Each row of a before or after table is a point. One or more steps were done to the points. Then noise was added and the rows were shuffled. The steps act on how far a point lies along the listed directions, d1 being the first. Name the steps. A step turns or swaps two directions, mirrors them in a line or flattens them onto one, adds a multiple of one to another, or multiplies one. Angles are multiples of 10 degrees, from the lower direction toward the higher: turns from -170 to 170, lines from 10 to 170 but not 90. Use the fewest steps. Two steps may share a direction if one is a turn and the other turns, adds or multiplies; they go together, in the order done. Otherwise the lowest direction goes first.
(in the rows, 128 means zero)

Directions:
(1): [168 148]
(2): [148  88]
Before, 9 rows:
[[182 133]
 [160 174]
 [ 48  98]
 [109 117]
 [122 150]
 [153 146]
 [112 115]
 [171 131]
 [141 106]]
After, 9 rows:
[[148 179]
 [ 76  58]
 [152 150]
 [111 115]
 [140 168]
 [111 119]
 [148 115]
 [180 146]
 [109 147]]
Steps: mirror d1 and d2 in the line at 170 degrees

Directions:
(1): [181 130 143]
(2): [121 179 149]
(3): [115 106 177]
Before (11 x 3):
[[106 125  58]
 [111 176 111]
 [123 101  87]
 [148 135 101]
 [134 163  47]
 [105 173 140]
 [129  84 106]
 [132  99 134]
 [160 103 121]
 [ 82 159 159]
 [156  99 151]]
After:
[[139 119  94]
 [165 145 112]
 [ 87  87 152]
 [164 119 107]
 [ 88 191 118]
 [ 98 107 169]
 [134 160 138]
 [132 148  85]
 [ 95 140 171]
 [105 214 163]
 [121 167  95]]
Steps: turn d2 and d3 by 90 degrees

Directions:
(1): [118  75 126 162]
(2): [104 119 184 112]
Before:
[[112  99 134 144]
 [150 192 104  72]
 [144 155  80 124]
 [165 171 109 107]
 [117 113 122 126]
 [137 147 139  96]
 [113 166 195  77]
 [101  65 127 154]
 [137 128 108 127]
 [142 188 163 110]
 [123 116  84 144]
 [128 185 160  72]
 [106 121 178 109]
 [139 120  62 146]]
After, 14 rows:
[[ 96  57 177 153]
 [130 142 182 100]
 [115  79 127 156]
 [ 99 125 199  77]
 [141 126  58 143]
 [128 163 102 106]
 [133 182 110  88]
 [131 124  98 142]
 [119 166 147  90]
 [135 141 125 109]
 [ 92  86 195 123]
 [112 111 196 146]
 [124 125 109 124]
 [123 104 158 117]]
Steps: turn d1 and d2 by -90 degrees

Directions:
(1): [ 82 173 143  87 135 127]
(2): [120 115 193 150 154 150]
(3): [126 175 109 180 157 125]
(4): [184 146 136  95 167 123]
(5): [145 149 162 140  91  76]
(6): [105  96 122 126 169  74]
Before, 13 rows:
[[117 132 150 179 135 170]
 [ 94 120 142 139 103 168]
 [159  95 140 102 116 151]
 [ 82 121 102  91 126  60]
 [ 96 143 118 133 182  86]
 [189  97 112 123 124 133]
 [129  96 120 173 132 113]
 [129 169 130 126  75  96]
 [101 142 133 115 128  46]
 [ 93 143  80 156 131 139]
 [103 149  93 120 176 109]
 [148 175 168 145 132 123]
 [130  98 163 103 130 178]]
After:
[[ 83 110 158 145 216  94]
 [106 141 130  90 103  70]
 [131 152 164 181 102 146]
 [ 65  95 120 109 242  78]
 [ 97 102 138  95 106 108]
 [116 133 162 136 170 163]
 [117 141  77 153 152 121]
 [177 115 135 131 103 148]
 [159 155 138  98 133 115]
 [111 132 104 162 160  92]
 [198 164 137 144  78 139]
 [179 154  87 137 132 155]
 [125  95 128 105  72 164]]
Steps: turn d1 and d3 by 50 degrees; add 1.5 times d1 to d6; swap d2 and d5; multiply d4 by -1

Directions:
(1): [104 106 115 175 173 112 109 174]
(2): [151  93 160 154 108  71 161 121]
(3): [ 95  95 133 134  71 131  77 126]
(4): [119 103 103 175 121 174 165  95]
Before (10 x 8):
[[117 135 113 117 151 175 128 142]
 [ 93 139  94 136 173 157  91 157]
 [117 126 106 153 138 146 136 134]
 [152 145 164  91 120  78 185 105]
 [131 124 112 159 151 175 159 107]
 [166 121 145  93 139  83 188 124]
 [177 152 129 137 185 104 180 108]
 [143 131 121 135 149 132 149 123]
 [195 146 163  87 132  93 159  99]
 [ 97 116 121 159 152 106  93 192]]
After (10 x 8):
[[124 118  95 162 127 167 160 109]
 [137  93 162 107 102  53 134 154]
 [142 112 128 155 132 125 152 110]
 [133  81 102 217 134 207 211  73]
 [172 119 181 102 122  42  96 146]
 [163  99 161 169 127  69 161 101]
 [140 129 117 136 156 163 174 130]
 [116 114 177 104 104  44 120 146]
 [142 159 112 118 172 143 152 129]
 [124 159 133  91 127 110 102 169]]
Steps: multiply d1 by 0; turn d2 and d3 by 60 degrees; multiply d4 by 2.5

Directions:
(1): [159  55 151 113 156 124 130 123  93]
(2): [123  98 130 118  75  81  81 151 147]
(3): [135 115 101  63 126 150 127  89 172]
(4): [126 131 142  92 151 134 152 205 153]
(5): [ 49  88 120 134 115 146 156 128 124]
(6): [105 138  97 108 158 151  65 145  90]
Before:
[[ 87 116 148 157  76  99 145 106 145]
 [138 136 142 129 146 126  66 158 116]
 [ 95 153 135  94 157 158 132 196 137]
 [131 134 143 122 183 164 159 172 112]
 [133 164 114 117 100 117 153  91 194]
 [162  85 150 108 136 126 117 118 125]
 [150 163 131 186 174 146 154 102  84]
 [103 117  77  71 124 140 144 146 145]]
After, 8 rows:
[[128 152  99 104 178 197 150  73 126]
 [159 121 166 129 128  96 184 159 167]
 [ 76 101 157 158  67  87 145 127 144]
 [159 181 123 187 197 171 171  72  79]
 [106  88  96  75 131 134 159 168 134]
 [122 171 121 122 119 129  89 155 146]
 [125  88 120  63 152 170 133  84 138]
 [156 113 136 114 133 121  53 116 122]]
Steps: mirror d1 and d6 in the line at 70 degrees; multiply d2 by 1.6; swap d3 and d4; multiply d5 by 1.3

Directions:
(1): [108 129  79 153 181 105 126 183  98 127 106]
(2): [135 112 176 188  99 116 109 158 144 137  79]
Before:
[[132 145 124 103 114 124 138 113 133 129 160]
 [134 120 156 117 104 151 130  95 144 121 136]
 [115 116 163 198 119 110 110 176 141 141  66]
 [128 135 127 137 133 134 115 132 124 129 123]
 [142 128 178 141  96 136 120 119 161 135 120]
 [121 136 126 107 125 126 136 128 120 131 149]
 [122 140 123  99 139 129 144 110 113 124 146]
 [117 140  87 137 157  98 140 157 117 144 123]]
After:
[[123 138 129 101 121 130 138 120 123 130 154]
 [ 93 141  26 165 223  71 139 222  80 143 100]
 [163 125 232 124  37 156 119  68 192 137 135]
 [154 118 209  91  46 177 133  37 176 122 160]
 [104 112 144 234 148  91 104 225 127 143  35]
 [140 145 143  85  90 135 140  82 147 126 177]
 [122 143 123  87 135 134 148  99 115 125 156]
 [126 136 120 141 141 130 115 141 120 127 118]]
Steps: multiply d1 by 3; multiply d2 by 1.3

Directions:
(1): [104 135 129  77 115 165 101 105 146 150  62  98]
(2): [107 132 134 196 123 151 145 160  88 125  68 127]
Before, 9 rows:
[[129 142 118  60 122 143  95  94 144 145  88 104]
 [112 146 146 140 100 136 137 136  94 121 117 132]
 [158 108 123 136 152  90 121 115 127 102 199 146]
 [143 138 151 146 112  91 142 127 138 106 215 169]
 [151 128 123 156 137 105 147 147 143 120 145 134]
 [ 97 131 136  88 127 172 104 122 139 117  29 103]
 [ 83 130 111 161 118 166 122 134 120 154  27  95]
 [121 139 109  36 118 153  91 105 150 166  83  93]
 [159 133 128 211 144  98 179 174  79  96 169 162]]
After (9 x 12):
[[119 144 145 149 101 131 142 138  92 118 127 135]
 [154 110 126 121 149  96 114 110 133 106 184 137]
 [ 93 128 112 184 125 148 133 146 110 147  55 107]
 [115 141 115  24 115 159  85  98 149 171  69  90]
 [100 130 133  95 129 168 108 126 133 112  37 110]
 [152 126 120 157 136 104 147 148 140 121 150 132]
 [135 141 153 136 108 100 135 119 143 109 202 165]
 [123 143 116  55 119 150  90  88 149 148  77  99]
 [162 130 128 223 145  88 187 180  76  91 190 169]]
Steps: add -0.5 times d2 to d1

Directions:
(1): [148 147  90  64 177 109 111 136  82 109  88 150 116 123]
(2): [102 166 107  84  93 120  95 151 115 171 194 130 148 120]
(3): [152 197 174 147 153 117 146 147 133 136 143 130  83  76]
(4): [109 164 185 115 159 144 108 119 121 126 103  87 198 144]
Before:
[[128 121 136 136 131 133 135 129 132 121 120 125 129 133]
 [118 140 159 122 146 135 123 121 123 130 119 106 172 138]
 [125 121 107 126 119 131 129 128 126 124 136 137 126 131]
 [120 119 121 132 111 126 133 124 133 136 135 134 125 136]
 [120 141 159 128 127 133 119 118 128 128 117 106 156 132]
 [127 121 120 131 126 126 138 129 130 123 131 126 130 131]
 [124 121 129 138 121 130 135 131 132 139 144 125 118 129]
 [128 122 126 133 124 129 132 126 132 126 129 126 133 134]
 [116 105 133 140 113 140 125 120 137 126 116 104 168 155]]
After:
[[130 125 139 130 139 131 134 130 127 120 116 123 133 131]
 [127 118 123 134 125 128 132 124 131 122 126 128 132 136]
 [ 98 177 218 107 180 153 102 110 116 127  90  62 246 159]
 [123  98 103 137 101 124 137 121 137 133 135 143 112 140]
 [128  98 110 141 111 129 140 127 134 135 142 135 109 135]
 [104 163 202 117 152 147 103 107 123 122  91  72 216 149]
 [131 115 114 132 125 123 139 131 130 124 131 132 123 130]
 [105 110 154 130 134 150 114 112 133 116  90  83 211 174]
 [130 109  89 131 107 126 136 129 129 126 145 150 106 127]]
Steps: turn d1 and d2 by 30 degrees; add 1 times d1 to d3; multiply d4 by 3

Directions:
(1): [125 103 148 173 155 142 150 114  78  93 139  92  75 115 130 160  80 174]
(2): [ 97 156 147  82 199 120 145 134 145 108 136  56 126 126  95 129 163 110]
(3): [124 170  76 160 130 151 130 140 191 139  85 105 132  94 128 185  93 124]
(4): [ 88 161 114 112  73 153 135 165 103  72 137 129 104 152 103 114  89  76]
(5): [ 99 123 191 124 123 147 127  88 127  94 107 160 146  68 160 163 142  78]
(6): [ 67 142 135 131 139  86 142  70 150 150 153 163 147 136  84 120  70 143]
Before, 14 rows:
[[150  78 214 132 226  99 128  47 168 160 106 105 157  79 162 183 166 165]
 [162 143 123 149 133 161 130 167 149 113  89 103 102  96 155 164 169  84]
 [170 199  50 119  57 163 133 222 173 116  85 128 146 110 152 162 114  85]
 [185 133 128 144  82 109  94 136 111 161 122 163 156 138 157 107 144 165]
 [147 103 117 148 149 111 131 114  88 147 124 142 117 147 135 129  86 157]
 [ 73 125 153  91 122 120 135 129 135 127 131 127 157 138 108 101 154 116]
 [120 148 125  99 138 120 135 151 129 130 148 132 120 150 104  75 157  99]
 [146 144 137  98 164 173 113 194 123 107 113  76  98 115 130 158 181 117]
 [152 154 106 129  76 161 109 200 151 120 108 107 131 177 119 122 167  84]
 [107 119 124  84  76 123 115 122 125 101 122 176 129 144 113  99 104  93]
 [126 109 106 163 108 138 115 104 106 100 154 158 101 144 115 131  81 170]
 [116 138 155  79 161 127 118 123 146 126 116 153 164 120 129  95 181  90]
 [ 74 150 162  67 117 128 144  94 133 104 133 168 150 142 110 106 148  52]
 [129 163  73 148 160 160 146 173 160 104  66  25  96  82 112 188 106 171]]
After, 14 rows:
[[141  98 152 134 131 130 125 107  78 121 112 165 125 122 159 136 107 115]
 [ 85 161 126 131 130  93 128 108 192 173 142 141 166 175  67 119 117 126]
 [110 145 114 137 196 116 126 122 165 174 137 109 118 127  85 161 100 193]
 [106 150  76 191 119 132 139 104 184 148  65 122 131  66 118 196  48 190]
 [ 89 132 139  96 133 141 140 160 129 111 123  81 134 140 109 113 157 122]
 [229  75 157 147 182 157 113 149 134 130  82  54 111  99 199 187 194 163]
 [149 136 172 111 107  90  97 104 116 154 133 172 176 128 145  99 165 141]
 [136 148 120  87 190 134 128 158 145 122 118  93 134 140 112 100 175 120]
 [128 102 129 145  86 148 107 105  97  85 148 183 112 135 134 123 108 136]
 [116 125 112  66  97 118 119 146 122 102 133 138 120 167  98  84 120 102]
 [121 195  56 115  89  78 143 136 212 191 130 184 193 138  98 126  74 135]
 [152 142  82 167 157  98 138 128 180 191 122 127 120 142 107 135 119 161]
 [123 159 101  71 141 146 148 173 122 100 133  78 104 183  94  97 159  89]
 [ 90 156 143 104 167 119 146 125 140 119 144 120 118 125  95 100 140  98]]
Steps: turn d2 and d3 by 30 degrees; turn d1 and d2 by -30 degrees; turn d4 and d6 by -40 degrees; turn d5 and d6 by -140 degrees

Directions:
(1): [ 97 115 145  78 104 161  93  88 149 159 112 102 117  89 153 140 154  55
 146 156]
(2): [143 118 173 170  59  90  53 108 127 119 131 118 154 132 134 166 105 144
 144 105]
(3): [178 128 181 131 174 125 140  69  81 117 157  92  79 143 151 114 116 130
 161 141]
Before (8 x 20):
[[196 136 160 128 149 138 135  91  84 109 147  97  88 135 148 105 122 141
  141 148]
 [114 131  94 158 161 110 158 135 120 121 130 142 133 141  99 100 139 153
   97 112]
 [111 147  97  98 151 160 137 135 118 141 112 132 122 113 109 114 131 112
  117 147]
 [106 135 174 113  82 134  92 101 142 146 126 113 103  92 144 151 128  80
  160 134]
 [100 123 112  63 138 170 148 112 157 151 107 120 123  78 153 120 167  64
  129 165]
 [103 116 124 134  87 131  97 136 126 131 137 130 145 117 122 166 124 119
  130 129]
 [191 131 213 134 182 105 122  70  61 111 168  86  81 161 161 123 110 141
  164 136]
 [144 140 129 160 110  92 106 166 129 127 134 139 153 138 110 152 103 171
  133 107]]
After, 8 rows:
[[ 94 137 148 161  25  97  65 160 163 132 114 150 160 108 115 172 110 129
  134  96]
 [135 126 135  81  98 170  99 100 136 143 113 100 113  91 153 123 153  77
  133 162]
 [108 157  63  85 201 174 196 162 116 139 113 147 110 120  97  87 139 122
  101 154]
 [129 117 143 176  70  98  77 139 111 113 149 134 158 136 116 177 101 159
  134 108]
 [125 130 112 127 207 135 185  95 100 128 142 116  90 134 119  81 149 122
  115 137]
 [ 83 144  24  74 185 171 232 205 170 137 100 177 144 100 112  88 169 118
   78 147]
 [ 99 111 191  77  77 140  39  75 141 159 115  88 129  93 171 166 152  46
  156 151]
 [178 129 195 175  93  75  59 105 102 121 152 102 133 141 135 168  86 164
  169 109]]
Steps: turn d1 and d3 by -90 degrees; multiply d2 by 2.5
